Every row gives one point. Before rounding, the points of a table are all equally far from one centre. They may lie mostly on one side of it. Write the centre, to within rounding.
In the rows, 128 means zero.

Points, 9 rows:
[[ 66 128 162]
 [ 85 141 107]
 [100 149 104]
 [ 87 156 115]
 [ 85 167 140]
 [ 73 154 157]
 [ 66 146 146]
 [ 97 173 149]
 [ 66 136 132]]
Centre: [111 127 145]

Points (17 x 11):
[[139 165  96 119 103 153 132 106  94 163 155]
 [125 126 139  70 124 153 163  54 131 143 131]
 [156 149 117 142  67 124 127 133 149 146 196]
 [188 111 121 121  97 146 140  97 142 137 117]
 [191 119 109  77  87 175 129 104 144 104 146]
 [146 165 164  99 106 119 108 123 143 161 108]
 [102  81 124  93  67 139 147 149 175 187 148]
 [110 124 124  85  82  73  83 133 219 132 174]
 [155 115 134 111  81 141 139  81 114  39 133]
 [151 104 125  49  83 138 123 177 164 167 148]
 [149 144 153 127  77 111 136  68 185  76 151]
 [156  99  91 160  89 131 188 142 158 137 141]
 [114  76 108  95  61  71 184 121 167 154 107]
 [167 143  98 164  89 149 133 132 154  99  99]
 [143  86 130 118  81 182  93 138 165 119 165]
 [178  99 138  90  40 113 107 126 150 104 135]
 [165  82 141  87  85 147 170 165 178 131 115]]
Centre: [101 127 104  91 105 115 140 133 149  99 141]

Points, 27 rows:
[[ 86 130 146 154 114 138 124 110 132 134 126 113 114  81  60 158 142 193
  100 176 156 158 134 201]
 [ 58 107 166 153  93 147 105 114 149 169 152 138 116  96 108 122 166 198
  119 159 138 145 145 180]
 [ 65 153 178 141 143 115 127 112 149 127 127 109  97  93  72 112 167 178
  123 137 147 132 180 162]
 [ 90 151 182 162 158 114 158 103 143 202 121 123 161  93  94 144 139 156
   74 137 116 149 137 139]
 [143 194 137 144 109 151 135 157 116 191 135 160 108  67  83  90 144 138
  107 124 132 163 111 158]
 [ 74 161 113 167  87 111 152 126 104 170 151 122 128 133  62 102 143 141
   91 129 172 122  86 173]
 [117 179 197 103 113 148 140  76 138 190 180 145 168  94 107 117 136 128
   88 157 188 123 118 156]
 [ 67 190 159 155 107 132 120 157 163 160 133 145 125  99  56 170 135 139
   71 133 135 145 123 188]
 [ 72 131 177 139 153  97 148  91 163 171 123 163 134  36  91 147 156 163
  111 150 137 102 123 183]
 [110 178 200 157 127 124 135 121 155 191 144  95 125  83  70 143 122 194
   86 111 144 123 134 170]
 [ 89 142 192 127  99 138 161 111 132 169  99 101 137  72  97 128 123 164
   81 112 148 137 132 225]
 [ 96 185 173 151 127  87  76 102 158 150  99 129 107  70 104 162 150 162
  136 111  98 163 132 183]
 [ 88 167 154 163 132 180 141  70 159 149 145 120 153 128 133 164 124 148
  118 120 165 134 108 188]
 [ 96 135 129  96  89 174 122 139 163 147 138 125 126  73 104 116 134 174
  123 116 113 111 121 232]
 [101 162 151 119 118 151 138 171 110 151  97 131 101  98  79 115 142 166
   94  91 142  85 111 222]
 [ 72 164 167 135 158 117 144 107 174 156 114 117 139 143 104 108 150 157
   65 122 128 123 111 208]
 [103 144 179 187  95 108 106 127 122 166 153 164 121  63 110 110 162 138
   93 131 120 119 133 191]
 [ 71 163 178 141 116 135 119 119 142 148 157 128 159  76  60 109 140 170
   92 136 166 167 110 225]
 [105 141 209 153 139 125 138 115 135 152 153 136  90  84  81 157 182 148
   62 108 137 107 112 196]
 [ 73 172 116 124 104 134 149 105 125 194 157 107 128  74  38 142 146 162
   93 150 148 121 137 192]
 [ 55 165 159 131 131  85 177 128 143 178 158 151 136  80  91 106 102 159
  144 101  98 129 111 174]
 [ 95 146 123 134 144 115 150 117 164 135 119 127 128  83  97 135 167 149
  100 119  90 147 140 229]
 [ 83 166 190 127 133 139 151 139 169 168 113  80 123  91 106 123 171 208
   93 147 160 140 131 163]
 [122 131 160 166  87 115 161 118 120 171 141 125 183  93  92 150 121 163
   94 119 113 137  70 196]
 [ 86 176 155 109 142  73 105 164 144 151 105 150 157  58  65 174 137 157
   73 122 153 103 134 159]
 [ 49 135 180 119 124 127  97 137 178 156 140 140 154  84  37 164 174 150
  142 105 130 146 103 165]
 [ 83 204 185 142 120 102 159 149 142 156 120  91 173  82  98 124 147 144
   83 172 149 143 110 150]]
Centre: [100 152 153 101 125 118 119 123 121 155 139 129 127  99 111 143 145 148
 120 125 145 132 101 158]

Points (31 x 24):
[[185 113 151  91 157  99  55 149  92 194 147 130 101 157 137 119 152 104
   62  92 108 143 167 158]
 [183 131 139 121 176  92  69 158 107 147 136 109  85 154 169  86 167 138
   97  82  94 142 124 163]
 [198 118 162  78 151 129  70 154 108 155 136 152 145 144 160 101 182 142
   89 101 145 163  94 143]
 [206 107 153  87 123  93  56 141  73 128 129 112 129 125 126  90 173 146
   75  89 160 145 138 159]
 [185 122 169  85 161 100  37 161  89 169 136 128  96 150 157 111 194 117
  101  98 167 119 128 134]
 [212 103 156 113 144  89 128 158 118 163 150  79 139 161 136 116 168 110
   81  82 134 157 154 164]
 [174 130 153 110 150 129  64 166  79 157  93 133 145 177 138 124 160 151
   70  91 129 148 149 135]
 [208 139 133 129 143  89  79 151 112 167 108 106 110 165 195 118 184 137
   92  95 141 171 122 184]
 [191 131 177 116 110 101  79 128  90 128 109 110 116 159 167 111 175 143
   88  96 148 126 123 162]
 [178 121 151  97 168  74  49 158  88 178 103 102 114 127 135 105 166 131
   67  68 125 122 169 153]
 [192 155 144 106 144 101  73 171  82 135 139 105 107 162 139  94 167 148
   90  77 113 128 137 147]
 [206  95 162  99 161 137  64 154 103 158 134 128 121 142 133 123 171 150
   48  91 149 141 109 148]
 [181 106 128 112 143  95  87 141  61 177 119 100 118 144 150 104 183 155
   82 107 119 139 130 183]
 [180 123 141 108 133 126  65 154  85 139 162  90 113 127 187  88 166 129
   80  73 152 147 110 126]
 [187 170 167 103 133  95  64 138  81 153 123 125 157 154 155 103 160 105
  119  76 160 150 155 167]
 [190 141 157 118 157  71  85 130  77 150 147 129 121 159 152  90 196 139
  107  96 124 129 128 127]
 [163 110 139 114 166 123  87 148 105 175 122  95 124 173 117  92 172 150
   77 110 145 151 165 169]
 [193 117 154  99 168 122  78 130 109 162 137  98 124 159 164  87 183 122
   81  78 128 129 154 172]
 [185 118 122  89 141  96  49 127  80 154 146 148 156 146 168 100 176 123
   56 102 136 153 168 134]
 [183 106 124 124 140 102  55 129 113 127 151  85 106 141 165  88 133 136
   65 117 188 151 157 163]
 [182 120 133 118 151 101  36 141 114 141 111  97  95 175 177  98 156 122
   67 101 128 164 135 173]
 [192  98 152 102 141 122  60 143  58 164 132 121 112 156 149  90 166 117
   84  99 164 124 116 132]
 [204 120 136 114 139  88  80 131  76 138 144 120  97 166 147 124 171 134
   71  62 165 158 102 188]
 [151 128 101 134 122 116  88 172  74 149 136  89  96 165 130  92 176 109
   76 119 127 150 132 156]
 [215 116 181 106 142  96 104 156 104 147 131  87  92 144 166  96 163 122
   85  80 148 139 151 156]
 [207 116 152 132 133  75 101 157  70 135  99 124 126 146 143  76 152 133
  113 107 181 144 150 136]
 [191  98 127 122 133 117  84 153  71 181 143  81 124 177 115 110 181 100
  108  95 155 155 126 133]
 [208 136 146 120 149 116  91 111  86 115 151  95 121 147 169  95 179 136
  106 110 175 138 114 166]
 [176 121 142 122 126 101  22 159 118 123 151 105 139 159 125  99 167 101
   73  85 153 150 120 159]
 [164 113 181  98 144  57  79 164 106 162 143 138 120 178 152 119 153 127
  103  97 129 183 120 134]
 [183 128 147 121 132 110  85 135  78 168 159 113  91 161 193  89 166 106
   98  97 151 135 131 149]]
Centre: [169 124 116 111 158  98  90 141 114 140 120 124 117 117 140 143 153 106
 102 101 151 153 135 139]

Points, 28 rows:
[[103  87 129 149 171 115  99  53 101  52 168  78 137 104 101 102 120 148
  123 190 162 170 114 106]
 [ 79 120 116 145 174 114  75  75 132  82 176  76 122 115 113 137 147 158
  137 145 171 115 114  94]
 [ 73 102 115 115 146 125  97  69 116 106 126  82 105 110 131 142 124 182
  111 172 208 141 141  93]
 [ 68 105 100 140 163  75  80  91 111  71 161 130 109 100 117 150 125 138
  136 168 163 122 136  87]
 [ 59 102 119 114 178 140  88  77 121  88 113  70 155  85 133 145 114 150
  142 169 189 159 139  96]
 [ 88 136 109 111 184 149  81  76 105  98 116  83 124 103  91 147 134 175
   96 160 186 169 159 118]
 [ 56  89 135 118 170 121  89  89 110  57 137  79 106 106 117 127 128 145
  151 179 164 164 146  76]
 [ 84  94 115 113 173 113  86  79  97  89 124 120 110 126 144 129 147 161
  152 134 187 168 128 103]
 [113  73  94 105 177  92  99  86 123  69 157 106 115  85 102 158 128 145
  119 194 182 159 138  90]
 [100  81 121 116 203 109  99 101 159  80 170  71 170 137 105 135 133 167
  144 140 161 136 137  94]
 [105  99  62 135 176 154  75  90 141 104 128  77 119 107 118 132 124 157
  133 176 191 125 129  94]
 [110 121 123 143 141 124 129 110 128  89 165 107  96 119  93 122  91 144
  171 214 153 134 140 115]
 [ 87 144  99 153 155 133  92  64 116 115 121 119  91  89 106 153 153 162
  125 139 176 121 124  99]
 [ 71  99  96 133 159 108  77  89 131  98 126 102 160  72  79 152 148 160
  102 162 188 151 155 120]
 [ 89 107  76 146 185 129  70 101  96  94 135  70 161 107 117 147 163 167
  118 154 174 110 157  79]
 [ 77  90  89 146 137 121  97  66  86  73 139  91 134 105 101  96 137 164
  117 160 197 113 128 111]
 [ 77 112 113 123 157 117  80  85 113 106 148  74 112 103 110 153 136 196
  128 181 186 141 155  94]
 [ 81 104  93 125 151 115  60  91 105  71 146 122 154  85 101 114 162 143
  135 162 174 125 147 101]
 [ 82 112 125 101 195 108  95  87 122 111 154  82 127  99  99 126 134 158
  129 195 174 145 137 110]
 [ 71 119 116 109 193 130  91  87 137  69 121 114 137  94 108 145 135 131
  139 181 179 179 128 111]
 [ 95 125 162 123 163 153  97  38 118  69 127 108 105 112 143 174 118 170
  118 170 152 137 166  75]
 [ 69 106 145 125 204  97  93  70 109  53 140 100 112 120 113 117 110 146
  121 135 133 140  94 114]
 [ 69  70  83 129 174 142 105  49 116  78 133  68 136 110 112 129 152 145
  131 158 156 145 183 100]
 [ 45  89 120 138 179 114 115  75 141  71 120 109 148  71  88 131 132 153
   98 164 190 130 144  86]
 [ 85 117 101 170 166 113 110  90 122  62 134  74 117 102 130 175 154 156
  123 137 168 190 165  80]
 [ 67  98 143 143 147 152  64  88 121 116 149  92 116  79 107 151 159 167
  134 154 187 152 138 113]
 [ 93 101 130 168 183 117 139  69 146 101 153 137 145  67 112 152 158 182
  144 171 152 163 169  90]
 [ 93 131 103 171 203 129  98  72  93  64 136  81  90  92 112 126 119 165
  124 171 176 148 133 103]]
Centre: [111  89 123 145 154 147 124 111 111  85 132 112 140 109 116 147 117 157
 107 150 130 136 136 107]

Points:
[[139  94 124 108 186 105 100 143 140 115 118 142 152 118 143  80  80 174
  183 183  74  83 172 166]
 [151 105 136  82 168 117  91 143 165 112 147 160 171  95 152  86 103 137
  192 199  82  94 185 147]
 [121  89 141  85 156  97 111 164 117 115 147 169 149 124 136 116  94 171
  206 182  95 118 179 139]
 [117 107 142 111 158  73 115 134 122  97 141 173 144  85 133  80 105 182
  185 179  77 106 159 169]
 [153 107 134  82 154  97 121 150 142 127 149 133  83 100 119  97 107 189
  183 148 102 102 194 176]
 [153  95 110  91 196  90 108 152 143 126 147 173 128 123 109  72 113 164
  186 155 103 109 188 155]
 [121 104 138  65 174 105 121 149 161 133 135 164 165 108 139 119  90 163
  175 167  83 119 165 162]
 [138 108 126 108 174  95 110 135 160 135 125 160 165 115 162  82 104 187
  172 188  94 108 166 171]
 [138 115 107  84 141  84 129 123 143 141 128 197 124 123 103  98 117 140
  190 153  81  98 158 153]
 [105 116 101  73 189  80  91 152 152 107 150 163 134 101 127 102 104 180
  165 152  70 128 165 141]
 [123  96 140  80 149 102 104 151 179 141 134 147 110 108 146  78  63 139
  171 182  90 104 191 162]
 [123  93 126  97 156  83 113 133 125 132 123 156 167 123 118 112 107 160
  182 184  96 120 186 186]
 [137  99 144 107 158 111  82 155 131 128 141 169 165  99 128  92  95 191
  157 164  61 111 172 159]
 [107  84 149  89 160  84  90 135 139 124 135 195 128 113 142  79  89 169
  175 144  99 136 188 163]
 [119 109 129  77 170  90 102 156 139 116 125 145 142 117 156  88 106 206
  186 192  93 119 154 146]
 [164 100 113  83 152 107  93 147 138  95 134 166 167 117 133 116 105 170
  197 183 103 121 174 150]
 [152  90 174  75 181  92  96 148 176  89 134 133 120 135 159  96 108 167
  208 178  91 130 166 160]
 [140 104 117  89 141  81  98 174 158 118 136 174 154 100 147 110  92 161
  199 157  74 108 179 154]
 [128 102 145  87 157 113  89 167 142 129 132 167 116 113 135 102  76 152
  200 188  73 136 171 163]
 [119  91 115  86 156  96  95 156 152 122 149 175 141 121 109 105  79 149
  168 177  72 137 157 157]
 [138  74 113 113 194  99 124 156 178 108 150 162 125  92 145  75 111 162
  176 165  95  99 179 150]
 [127 120 129  81 155  87  93 162 146 126 149 187 149  81 131  94 109 176
  181 182  96 121 165 156]
 [129 102 120 102 167  93  88 168 126 127 157 152 134 119 147  98  95 180
  159 176  93 116 157 195]
 [108 111 118 101 176  90 101 163 133 128 137 167 165  95 136  86 105 166
  191 167 102 110 163 184]
 [127  90 117  87 152 100  81 186 149 132 119 169 133 101 146  82 103 167
  193 135 111 139 183 159]
 [129 129 129 104 166 100 113 122 160 124 113 173 146 103 167  84  87 157
  215 156  85  97 152 170]
 [122  97 150 116 151 130 136 144 157 103 133 172 134  99 160 103 104 168
  193 183  97 127 203 166]
 [140 124 133  87 162  89 107 128 153 126 140 175 129 129 151  95  72 187
  190 154 100 131 183 151]
 [122  86 140  84 162 113 115 139 150 107 138 160 116  95 140  99 101 192
  184 174  89 109 157 185]
 [148 119 145  90 175 103 103 140 162 137 128 173 143 101 128 106 108 182
  193 191  95 112 188 167]
 [131 106 111  95 172  80 108 138 139 112 119 166 130 128 133  97 109 155
  199 182 106 134 189 190]]
Centre: [123 122 151 117 149 105  91 137 146 108 128 130 122 121 137 101 135 131
 159 146 106 107 161 131]
